Rows are points. A path goes straight from each point to the next, and from the last back to the first. The post is the endless flat space through its rows: a point in 2 columns, a line in 3, a plane in 4, and so on, so that a path can go around it. Count how often the path circles the post. Going back the other way cancels.
In the rows, zero is written as 128.

Post:
[[126  91 191]
 [116  91  95]]
Path, 21 rows:
[[ 89 131 104]
 [102  91 182]
 [ 97  41 128]
 [143  39 113]
 [177  97 169]
 [157 142 117]
 [ 80 149  84]
 [107 113 208]
 [122 151 154]
 [133 120 131]
 [ 91 146 130]
 [ 83  97 130]
 [ 93  78 137]
 [ 69 144 119]
 [ 72 116  75]
 [ 77  47 170]
 [128  41 155]
 [188  66 151]
 [157 138 176]
 [119 112 168]
 [104 110 177]]
Times around: 2

Post (7 x 8):
[[173 150 114 162 178 189 101 144]
 [ 86 135 117  58  61  86 122 194]
 [109 158 223 132 111 118 125 109]
 [ 87 175 249 144 139 117 155 182]
 [127 149 144 172 144 199 164  71]
 [124 135 119 180 110 124 129 167]
 [153 119  85  81 133  90 133 159]]
Path:
[[ 93 142 103 160 127 147 145 119]
 [129 191 103 112 171 139 148 148]
 [171 165 132 122 136 172 137 155]
 [151 119 150 146 145 203 132 182]
 [109 105 168 103 162 162 165 132]
 [118 148 164 114 143  97 123 148]
 [118 187 116 158 110 157 121 126]
 [132 188 144  71  63 134 124 214]
 [131 157 139 142  95 177 148 198]
 [113 187 132 140  66  65 117 159]
 [100 161 151 168 126 134 137 155]
 [ 97  88  96 183 156 131 140 176]
 [134 133 205 132 140 147 107 215]
 [ 90 138 163 159  86 127 199 211]
 [152 168 167 107 111 106  92 133]
 [122 169 126 157 143 137 103 176]
 [122 146 154 153 129 146  90 113]
 [135  95 133 128 138 178 102 170]
 [146 124 174 181 149  85  89 158]]
Times around: 0

Post:
[[131 126  88 109 153 164  79 117  85 102 174 132]
 [143 114  91 122  75 110  80 162 162 131 151 126]
 [149 132  93 161  85 101 136  62 176 162 189 118]
 [ 86 113 197 125 203 165 161 175 145  62 123 196]
 [132 175  74  85 135 184  91 149 128 170 125 146]
 [136 119 178 117 114 204 174 177 109  75 138 202]
 [124 128 127 120 152 107 196 130 148  33  88 199]
 [ 89  88 199  49 171 115 200 142 107  91 102 220]
 [135 108 113 215  82  90 109  78 104 141  98  78]
 [156  96  69 177 126 120  94 143  96 182 156 177]
 [115 113  77 190  91 109 175 141  95 138 152  69]]
Path (9 x 12):
[[168 143 127 132 122 119 200 102  39  89 155 166]
 [ 72  63 163 155 140  60  85 182 133 101 161 119]
 [104 167  14 167 149 126 135 109 115 119  93 112]
 [106  34 118 107 141 127 123 112  94 111 141 108]
 [138 124 168 181 109 160 179 123 155 125 145 113]
 [134 190 164 124 121 115 140 114 165 108 104  50]
 [109 194  99 140 107 135 113 140 151 162 167 157]
 [101 150 141 143 146 143 115   7 100 148 131 123]
 [108 129 155 170 123  49 114  84 141 170 176 174]]
Times around: 1

Post:
[[ 81 131  70 131 145 148 177 214 191 131  97 113 126 113 137 110 149 134]
 [114 197 139 127 192 147  87 163 144 237 163 142 156 131  71 124 149 104]
 [101 107  67 187 130 159 200  87 138  44 102 168  72 133  86 130 154 135]
 [ 98 119 103  99 185 141 128 148 189 151  84 172 159 109 148 112  67 107]
 [ 83  89  99 177 103 188 156  72 134  55 101  95 169 142 136 127 163 160]
 [128 119 102 169 109 126 171  46 205 109 110 143 143 111 124  96 198 171]
 [137  91  47 210  73 173 144  93 130 117 119 127  91 124 144 149 127 180]
 [145 120 167 145 143  97  76 202  93 179 193 194 154  74  75 163 143  71]
 [153 154 165 108 159 103 102 169 131 137 161 147 155 132  72 140 140 185]
 [105 168 114 104 168 192  96 178 202 110  67 140  73  82 163  93 135 118]
 [134 118 122 162 190  53  60 157  76 169 138 114 133 103  84 104 130 111]
 [111  65 129 190  78 164 167 107 148 109 101 128  96 140 108  57 117 138]
 [141 150 130  69 123 100  98 139 117 164 156 114 127 124  85 121 143  75]
 [178  99 137 148 181 121  94 143 148 141 205  99 153 106  43 119 117  97]
 [141 155 183 140 169 103 131 148 121 214 102  85 106  65  86 179 138 112]
 [ 93 100 106 219  93 128 134  89 198  88 130 137 118 193 116 151 145 123]
 [122  89 110 122 182 166 160 140 152 121 115 152  77 136 214 108 165 131]]
Path, 12 rows:
[[118 163 115 157 208 115  91 128 149 169 144 119 113 159  70 139 163  79]
 [162  87 134 194 131 158 139 117 124 188 116 115 145  82 133 136  90 145]
 [158  77  93 175 153  87 113 103 125  93 112  58 136  99 142  90 124 199]
 [ 99 161  86 153 155 102 159 193 168 171 166 162 164 120 127 159 155 134]
 [127 142 146 168 145  66 102 132 140 157  85  97 137 144  95 100  96 129]
 [130 107  75 141 147 143 140 102 141 128  78 165 210 121 105 120 116 112]
 [ 89 111 141 179 145 122 135 144 133  97 111 125 106 135 132 109 169  82]
 [ 88 130 149 136 181 143 150 170 205 125  81  85 144  93 145  87 112 150]
 [ 95 145 116 198 152 143 112 109 209 143 194 150 132 118  81 127 138 112]
 [132 114 121 181 146 110 172 158 178 116 218 140 146 182 103  80 132 130]
 [160 119 109 132 155 249 143  97 104 111 102  79  86 122 159  96 106  66]
 [151 122 160 150 147 165 115 153 188 140 108  93 129 139 104 174 177 143]]
Times around: 0

Post (17 x 18):
[[167  88 195  99 148 123 145 103 152 142  77 114  88 169 178 121 134 116]
 [119  91 129 147  78 132 115 121 184 106 188 101 120 127  74 109  44 139]
 [107 128 121 144 131  97 103 144 106 155 104 121 177 187  83 169 142 109]
 [187  98 157  73 178 104 169  85 162 177  83  71 137 109 171 167 151 134]
 [137 110  91  96  93  89 119  93 154  57 174 110 124 161 113 135 102 131]
 [126 124 108 117  97 158  80 161 168  71 149  80 116 138  84 144  66 187]
 [134 125 162 137 136 152 123  85  63 100  85 114 203 132 112 141 127 118]
 [144 137  90 134 148 119  93 130  86 127  96 146 180 146  90  88 114 121]
 [152 120 206  72 147 130 116  57 206 170 129 117 119 132 154 115 197 126]
 [161 123 161 112 184 160 154  92 157 156  77 111 123 109 170 154 208  61]
 [138 149 123 171  83  90 102 124 148 106 165 100 112 134 114 129 111 172]
 [171 134 104 119  45 128 137 147 182 137 110 121 135 148 117 160  66 136]
 [ 87 152  97 122 100 111  61 123  51 158  98 134 147 123 122 146  87 108]
 [188 108 180 105 151 122 135  82 199 129  93 158  86 113 128 206 117 140]
 [126 133  98 161 166 163  89 100  73 156 112 150 184 172 178 140 132 126]
 [105 156  91 131 111 147 123 118  29 169 153 133 145 158  85 131 114 143]
 [172 145 167 102  91 107 127 181 159  98 171 128 142 118 118 158  57 144]]
Path (17 x 18):
[[108 119 114 132 127 106 119  88 151 116 125 119 125 104 145 140 167 133]
 [156 109 183 190 105 145 139  78 169 177 184 168 136 158 181 142 190 112]
 [182 134 131  90 140 108  83 119 170 176  84 175  84 126 154 133 124  96]
 [ 99 133 106 148 110 124 101  66 130 166 126  55 169 125 142 124 107 104]
 [124 171  95  86 103  83 100 151 103 128  60  98  91 117 122 139  86 143]
 [169 122 167 168 107  80 196 154 195 151 115 126 133 183 165 146 131 160]
 [191 121 165  78 153 108 137 113 136 143 148 173 124 101 143 202 104 154]
 [249 167 184 128 127 110 151 189 118 120 152 145 144 163 162 182 133 182]
 [174 139 127 138 161 158 125 102 101 136  84 138 166  82 122 122 111  89]
 [110 129 127 155 166 142  75  76 183  90  98 126  84 187 129 187 124 159]
 [162 177 181  91 111 123 138  86 158 179 154 105 145  69  91 107 129 127]
 [148 197 104 108 103  91 146 121 106 164 174 173 152 164 170 140 175 114]
 [115 100 108 112 146 181  93  99 142  92 144 123 164 119 154 109 135 138]
 [105 117 104  58  60  53  75 137 122 136  89  84 190 179 104 124 209  88]
 [139 131 133  92 103 133  87  70 176 137 120 185  88 140 123 206 132  89]
 [205  78 200 100 165 184 199 103 133 125  74  65 158 106 156 117  42  63]
 [105 161 121  87 108 103 126 115 114 112 150 121 190 187 123 169 108 152]]
Times around: 3

Post, 17 rows:
[[127  98  74 145 104 135 103  85 174 189  85 153 170 157 114 122 135  98]
 [153  84  33 106 122 208 140 139 122  94  71 133 207 183 129  86 207 105]
 [ 98 152 169 137 142  73 205 124  99 152 163  88 177 162 180  90 161 156]
 [123 131 189  79 140 148 115 110  98 131 175 137 185 154  91 163  67 163]
 [ 97 140 150 134  54 142  50 134 104 134 129  91 163 106 143  64 127  88]
 [164 169  66  75 103 124 104 198 221 174  95 178 144 161 106 124 129  61]
 [ 99 238 157 155 125  65 107 160 103  78  67 144 146 181 138 111 227 147]
 [107  86 105  97  26 180 115 110 118 111 120 153 165 133 154 119 142  85]
 [139  96  74 162 136  59 142 171 141 186 103 112  99 168  89  77 119 110]
 [122 184 153 127  59 163 150  86 130 116 103 126 177 143 142  45 146 137]
 [151 104 108 170 209 109 137 147 103 141 169 148 115 158 145 169 132  77]
 [180 150 160  89 100  45 102 170 110 109 181 132 174  75 195  47  41 141]
 [101 103 106 216 131 167 128 204 109 147 104 167 191 179 122 159 167 136]
 [ 56 123 156 170 185  90 127 119  95 132  59 100 143 163  82 102 115 117]
 [169  64  71 135 149 160 182 121 163 102 192 136 163  86 105 144 161 117]
 [138 120 127 101 162 172 158 140 187 105 167  81  95  96 144 121 127 164]
 [ 75  94  77 142 195 124  86 111 121 174  73 197 104 129  57  75 172  77]]
Path:
[[134 152  83 154  91 188 154 161 146  69 156 133 159 127 159 175 135 130]
 [ 54 126 184 168  74 166 142  67 114 144 151 121 195 152  84 147 137 150]
 [112 122 178 116 103 188  81 177 124 171 137 166 163 153 144  44  74 144]
 [129 101 153 178 244 134 114 131  98 161 165 102 142 111  77 115 203 136]
 [149 100 126 133 203  55 116 144 118 117 156 175 134 138  76 135 143  13]
 [132 126 174 154  79 128 159 122  79 122 226 164 128 131 207  93 145 225]
 [126 160  84  98 129 130 170  97 219 144  35 156 161 178 129  93  94 122]
 [ 96 101 117 134  84 147  78  79  43 113 149 107 153  93 128  49  79 124]
 [106 147  84  57  76 160  28 102 159 136 104 127 138 189 198  76 102  80]
 [ 86 149 102 141 153 185  59 121 169 140  88 191 129 189 143  86 181  94]
 [146  83  16 133  90 140 159 168 131 105 111 139 165 139  60  86 169 126]
 [139 172  92 127  53 161  91 136 139 133 164 109 116 132 150  80 127 109]
 [154 179 104 101 188 176  79 181 208 140 127 124 189 136 201  83 109  69]
 [182 109 134 203 125 114 100 108 149 189 136  86 150 167 154  21  77  84]
 [158 102 116  96  96 156  97  81 142 137 123 138 205 114 167  88 136  84]
 [120 125 149 170 165 160 189  95  71  93 148  90 127 119 153 147 214 129]
 [159 134  77 123 122  64 116 118  61  93 137 186 163 144 103 108 188 114]
 [ 52 157 163 166 104 162  85 125 114 175 129 147 152 169  88 142 125 172]
 [ 78 171 116 102  71 157 131 107 156  93 101 144 108 155 129  94 175 113]
 [108 164  71 128 134 126  77 128  99 151 119 132 162 105 124  78 110  57]
 [119 121  98 195 132 233  91 125 114 132 150 140 215  91 111 176 176 132]]
Times around: 1

Post, 17 rows:
[[ 85 136 153 149 110  86 133 130 148  98 143 130  98 116 143 136  82 175]
 [153 108 151 106  97 153  91 135  69 189 199 144 119 157 137 155 129 164]
 [188 169 111 171 155 121  99  99 102 160 163 182 133 120  52 104 133  76]
 [ 85 150 136 112 134  76 150 157 120 148 117 175 130  80  94 141 122 131]
 [ 86 196 114 110 123 135  34  90  98 147 149 106 135 132 142 129 137  93]
 [117  66 134 112  95 144 199  64 141 161 155 110 133 167 129 114 100 116]
 [144 182 140 117 176 117 152 117 138 103 162 119 125 114  74 161 155  89]
 [101  80 115 169 111 121 151 127 112 127 134  72 177 175 115 104 164 162]
 [130 174 124 173 110 169  77 118 100 102 100 129 129 165 117 211 145 168]
 [114 148 112 161 150 145 164 138 127 208 159 108 127  88 120 126 122 116]
 [123  92 185 156 156 110 193 102 200  89  89 127 146 120 147 152 106 184]
 [126  61 141 136 122 118 161 123 170  77 111  87 116 104 172 208 132 112]
 [ 83 157  86 137 140 136 129 107  87 185 154  84 196  80 102 189  66 121]
 [140 150 173  92 100 123 146 156  76 123 141 141 148 166 119  87  95  39]
 [173 114 166 107 100 122 122  90  31 115  92 150 113 126 134 149  81 131]
 [112 128 101 111 170 124 168 143 151  75 151 113 131 136 133  87 145 113]
 [123 110  92 131 104  82 116 136 154 122 121  60 126 183 164 146 143 169]]
Path (25 x 18):
[[186  78 180 177 169 136 190  85  57  92  99 145 203 118 131 160  85 146]
 [191 134 194 168  94 127 194  96 130 166 110 163 134 138 116 193  41 159]
 [164 139 177  89 127  48 143 121 133 117  82 128 134 112 140 129 136 181]
 [129 147 132 138  60 149 219 155 136  90 118  81  84 175 174 160 115  66]
 [ 61 143 101 131 125 156 149  83  46 183 180 112 188  91  53  95 140 208]
 [ 98  65 114  46  57 101 183 121 166 188  91 169 150 188  86 125 110 101]
 [176  94 128 198 164 129 136 135 111 154 116 119 208 132  65 214 152 113]
 [ 65 116 114 112 134 114 160 101  76 126 129 164 221 109 101 112 133  76]
 [ 73 141 115 119 103  99 147 144  89 161 145 108 175 102 122 120 176 147]
 [120 183 185 117 156 108 186 150  64 166  63 128 130  71 177 154  57 134]
 [ 84 100 107 205 166 152 127 155 142 129 183 119 113 158  95 142 161 166]
 [159 101 152 105 196 144 118 132  96 136 145 126 144  79 136 123  96 137]
 [ 32  77  59 142 157 229 182  81 170 106 241 131 128 143 133 195  89 105]
 [183  97 150 154 153  86 104 172  98 100 123 145 123  52 224 158  70 157]
 [154  46  92 142  64 127  92  28  54 190 221 101 178  54  79 148 131  27]
 [101 118 123 101  95 146 112 125  49 183 124 139 158 177  80 112 126 198]
 [173 152 166 141 160 126 128 149 102 183 143  62 171 191  94 151 108 139]
 [ 70 156 147 159 120 174 111 143 100 112 173 132  54 122 136  82 159 155]
 [ 36  91 159 104  98 147  74 139 219 208 164  91 170  85 196 155 140 189]
 [110 124 167  90  68  92 153 164  86  88 142 170 130 105  71 130 143 165]
 [ 63  64 100  79 172 125 118 141 162  99 193  60 187 136 130 121 169 249]
 [117 106  94 119 150 116 177 116 108 200 163 104 134 172  77 133 100  88]
 [106 164 119 138 175 119 123 108 124  98 173  59 188 187 132 179 123 191]
 [ 62  83 141 136 112  75 152 134 123 147 165 111  98 136 135 132 182 151]
 [105 127 115 102 172 108  96  83 119 116 170 139 114 148  74 154 193 203]]
Times around: 2

Post (17 x 18):
[[197 124  95 157 132 155 110 145 116 126 110 117  95 151 170  84 163 117]
 [105 106 144  91 120 139 152 151 107 145  99 120 143 145 134 156 133 129]
 [124 128 113 135 124 143 120 145  75 150  86 159 165 135 164  88 124  90]
 [181 145 141 207 102 173 226  35 215 155 105 101  63 129  35 144 194 151]
 [127 162 162 118  78 141  95 109 130 104 151  96 210  91 152 121 147 135]
 [122 117 133 122  88 123 106 129 104 141 104 145 153 154 115 146 104 153]
 [140 131  87  81 122 112 120 149 159 149 174  88 175 138 117 107 126 166]
 [157 136 103 125 129 130 124  65 110 104  80 122 132 146 109 122 159 105]
 [145 106 121  73 126 165 135 151  98 133 129 166 135 116  92 128  98 139]
 [137 119 128 149 145 116 142 156 101 118 109 163 143 139 112 163 127 133]
 [108 140  99 133 106 115 165  88 174 138 126 140  89 130 146 157 134 158]
 [109  91 122 131 113  87 158 115 105 104 123 122 118 148 170 144  87 118]
 [154 176 243  68  92 130 177 105 152  81 133 190 177 131  92  77 133 157]
 [156  78 105 138 148 109 110 150 121 160  94 119 128  93 138 133 139 149]
 [121  81 100  78 192 136 117 125 153 123 148 149 146 168 117 122  88 169]
 [107  96 128 150  97 116 127 159 144 104 108 126 110 123 109 136 140 113]
 [125 126 165 137 122 115 120 119 102 148 137 151 111 129 102 155 128 113]]
Path:
[[158 140  72 112 140 123 148  90 121 173  95 134  95  97 125 157 162 106]
 [172 101 172  36 115 202 107 124 153 102 162  82  98 112 102 191 182 166]
 [179 115  71 117 151 152 177  62 155 114  98 141  74 181  62 145 150 166]
 [ 82 106 150 115  98 175 185 160 109 131 111 123 132 165 117 130 124 144]
 [132 108 116 131 159 101 191 122 154 124  86 145 154 130  97 144 109 187]
 [183 125 141 118 150 119 140 133 114  58 109 116 126  89 150 107 138  50]
 [113  78 115 102 159 159  92 124 105 154 110 186  93 114 144 178 107  97]
 [127  72 108 143 112 162 173 146 163  96 147 132 128 139  99 144 138 117]
 [118 149 128 158  96  67  85  48 124  55 117 156 131 100  49 161 165 147]
 [116 149  81 116  94  98 127 113 148 132 122 123 145 137 131  74 130 145]
 [180 160 130 130 111 108 122  66 116 140 158  91 125  79  99 102 118 154]
 [171  89  87 100 207 106 111 134  88 110 139 118 118 178 104 113 148 164]
 [154 119 130 107 150 131 180 157  63  84 149 150 121 160 152 157 141  79]
 [108 139  51 117  88 128 132 131 103 178 103 130 156 160 217 159 106 152]
 [152 107 121 126 127  71  69 104 146 161  99 160  76 127 110 209 109 171]
 [138 156 154 145  78 130 198 114 127  94 103 136 107 122 127 128 134  95]
 [167  81 113 139 107 118 182 139 180 137  69 125  39 122 128 164 153 127]
 [142  78 125 133 122 118 191 103 125 137  74 170  61 147 167 186 142 128]
 [115 104 119  99 102 152 133 142  98 144 118 105 173 114 130 157 146 169]
 [133 169 108 116  66 191 148 107  85 158 118 149 132 119  66 115 106 161]
 [ 92 105 132 171 136 126 139 166 186  94 104 137 153 113  96  93 135 129]
 [121 162 111  88 103 134 115  47 108  95  87 135 183 156 135 126  89  89]
 [132  99 149  92  95 190 198 180 131 144  97 135 149 128  80 129 145  90]
 [157  69 123 153 131  87 156 140 163 120 102 131 172 123 123 104 160 170]
 [ 98  54 112 175 210  49 124 125 125  98 125 151  92 186 123 131 127 122]
 [106  74 133 124 131 135 160 115 125 152 104  93  90 150 100 156 131 132]
 [112 132  88 155  32 115 154 164  66 133  59 115  92 161 115 174 184  82]
 [190  69 138  89 205  68 106 126 147 139 156 249 104 148  83 147  92 207]
 [155  80 134 107 115 167 127 164  79 178  63 144 105 161 131 171 116 115]
 [196 121 110 100 150 145 169 127 125 134  90 144  49  96  76 184 138 137]]
Times around: 2
